Every row gives one point. To make a cloud, some directions were put in groups of two or more. Within a group, all points are equally far from the middle, so they leave a hole (a ring in 2 directions, a hollow ball in 3). The other directions are filled evenly. Then the cloud was stretched, turned, moved and blurred a little. How many holes are there, and how many directions does each take, smallest first?

Cloud, 20 rows:
[[-13  -8 -44]
 [-62  14   5]
 [-37 -29  33]
 [ -3  15 -21]
 [ -7 -38  12]
 [-10 -22  33]
 [ 12  26 -61]
 [ -8  11 -33]
 [-28   0  17]
 [-40  12   8]
 [-32  -5   0]
 [  5  -8 -25]
 [-20  17   1]
 [ 48 -12 -32]
 [ 52   9 -28]
 [ 60  12 -30]
 [-15   6  14]
 [ 15 -19 -42]
 [-24  -1 -30]
 [ 10 -22 -48]]
Holes: 0

Cloud:
[[ 11  23 -13  15]
 [-25  59  -3  -2]
 [-17  50  31  23]
 [ 13  67  28  -1]
 [ -1  14   5 -37]
 [  6 -19 -11 -15]
 [ 30  13 -26 -15]
 [-13  18  57   2]
 [ -5  32 -21   6]
 [ 45  -1 -54 -12]
 [-33  30 -36  23]
 [  6  -8 -35 -39]
 [-30  49 -10 -21]
 [-30  24  60   4]
 [  2  26 -14 -43]
 [  4  14  24   1]
 [ 52  28 -19 -12]
 [  8 -12  33  10]
 [ 11 -15 -16 -49]
 [-14  21 -44  -6]
 [-54  -3  15   3]
 [  0 -10 -34  21]
 [-11  47 -29 -16]
 [ 20 -16  -4  35]
 [-40 -37 -14  11]
 [-19 -51   5 -12]
 [-34  27   8 -29]
 [ 19  26   0 -39]
 [ 23  24  -6 -49]
 [ 21 -41   5 -13]]
Holes: 0

Cloud (27 x 4):
[[ 29 -23 -42   8]
 [-43 -21 -14  35]
 [ 36 -25  12  24]
 [ 18  21 -14  36]
 [-54 -11 -27   0]
 [-45   8 -40   6]
 [-56  -8  -5 -22]
 [-36  23  17  -1]
 [ 14 -38 -21 -29]
 [-49  10 -29 -14]
 [-49  -7  29 -11]
 [ 22 -24   4 -35]
 [  7  29   3  23]
 [-56 -17  -7 -20]
 [ 20  15 -30  37]
 [ 11  28   3  19]
 [ 26  16 -13  34]
 [ -9  26 -14 -25]
 [-45  -3 -26  34]
 [ 19 -28   6 -35]
 [-38 -42  -8 -20]
 [-55  -4   4 -22]
 [ 30   0   8 -19]
 [-45  -4  34   4]
 [-33 -41 -14  22]
 [-24 -36  12  39]
 [-41  19 -21 -21]]
Holes: 2 (2, 2)

Cloud:
[[ 16   6  -2 -38  -7  18]
 [ 10 -14  19 -24 -10  44]
 [ 31 -17 -37  -6 -11  19]
 [  2 -58  33 -12  21  12]
 [ 13  11 -40  40  17  35]
 [ 19  15  -5 -15 -11 -50]
 [ 20 -16  35 -17 -30  -3]
 [-10  57   8   0 -11 -35]
 [ -2  48 -36  -9  25 -21]
 [-35 -29   3 -17 -10  53]
 [ 22  13  -5 -24 -14   2]
 [-11  55 -54  -5  -7 -15]
 [-36  51 -47 -25 -24 -16]
 [ 55  17  14   1 -10 -21]
 [-10   1  22 -12  42  24]
 [ 62 -13  12 -11 -33  -4]
 [-45  28  28  -7 -10  27]
 [-17  18 -14 -39 -51  48]
 [ 22  14 -23 -41   1  36]
 [ 20  39 -16  15 -51 -27]
 [ 12   7  75 -22  -9  -9]
 [ 18  35   7   3 -42 -11]
 [-15  19  -8  -5 -19  28]
 [ -8 -27 -37  31 -20  10]
 [ 14 -12  -2 -15 -22  37]
 [ 12 -46  16  31 -29  11]
 [-21 -26 -21   4 -22  34]
 [ 26   9  14  40  -9  21]
 [ -9  16  -7  38   8 -11]
 [ 18  13 100   0  21  -2]
 [ -8  29 -29 -40  16  10]
 [ 60  27  18   5 -29  -3]
 [  4 -31  29  -9  31 -37]
 [ 20  -5 -16  47 -12  -2]
 [  8 -20 -46  13  39  12]
 [-35  -5 -73  25 -15   6]
 [  6  25  -4  59   2  25]
 [ -1  20  37  27  14 -19]
 [ 36   1 -10 -17 -15  22]
 [-59  -5 -36  -7  -1  -1]
 [ 14  30   8  33   9 -27]
 [-32  55   2   9 -41 -40]
 [ 18 -18  13 -11  29  46]
 [-35  -7 -51  -2 -21   1]
 [ 11   4 -70   7 -15   4]
 [ -8 -29 -36  42 -29 -15]
 [ -5  37   0   3   1 -22]
 [ 39  -5 -48 -28   3  41]
 [ 51 -27  -3  18   3 -30]
 [-12   3 -17   1  41   7]]
Holes: 0

Cloud (49 x 6):
[[ -4 -45  -7  -7  -7  38]
 [ 25  13  33  29  24   5]
 [ 21  39   0  44  -7   8]
 [  2 -50 -34  19  22 -22]
 [-10  -7  39 -28 -15  31]
 [-28  -2 -22  -4 -46  23]
 [-31  43  10  26 -20  12]
 [  4  21 -19  20  37 -12]
 [  3 -25  20  30 -10 -38]
 [-24 -40 -29  -2 -19  50]
 [-22 -28 -12 -11 -29  48]
 [-64   0 -50 -11  -4  18]
 [-46 -12 -50 -29  -4  -1]
 [ 15  11  -6  28 -32  31]
 [ 10  19   9  29  25  33]
 [ 23   3 -27  20 -26 -25]
 [-13  24  40 -18   0  56]
 [-15  32   7  32 -38   8]
 [-19  25  12 -20 -35   3]
 [-39 -12 -58  30   5 -17]
 [-21 -34 -29 -40  16  -1]
 [ 10  19  35 -39  -5  22]
 [ -3  -5  37 -13  -8 -20]
 [-25  28 -21  49   9   3]
 [-28  15 -40  13  21 -20]
 [ -4   7 -13 -19  41  47]
 [-68  -8 -25  14  10  18]
 [ -8 -45 -11  23 -16  27]
 [ 23 -11 -43  37 -27   2]
 [-18  48  20 -22 -20   7]
 [-12  -3  16  24  44  -3]
 [  5   0 -31 -22 -31  28]
 [-55  28  22 -29  14  17]
 [  9 -48 -34  32  11 -32]
 [-18 -14 -12  48 -39  -7]
 [  4 -47 -22 -17  17   2]
 [-42  22 -53   3   2  26]
 [ 21  -1  40  36  11 -26]
 [-32   8  29  -8 -35  20]
 [-37 -10 -68  11 -12  31]
 [-27 -57 -26  25  20   3]
 [ 22 -28 -45  48 -12 -27]
 [-55  -6 -16  32  20   2]
 [-31 -28 -33  36 -36   4]
 [-31   1  -9  30  34 -24]
 [-18 -44 -29  12  32 -20]
 [  1 -22 -59  33  25  11]
 [-23  31 -33   5  19  -8]
 [ 10  51  -3  11   7  -3]]
Holes: 2 (2, 4)
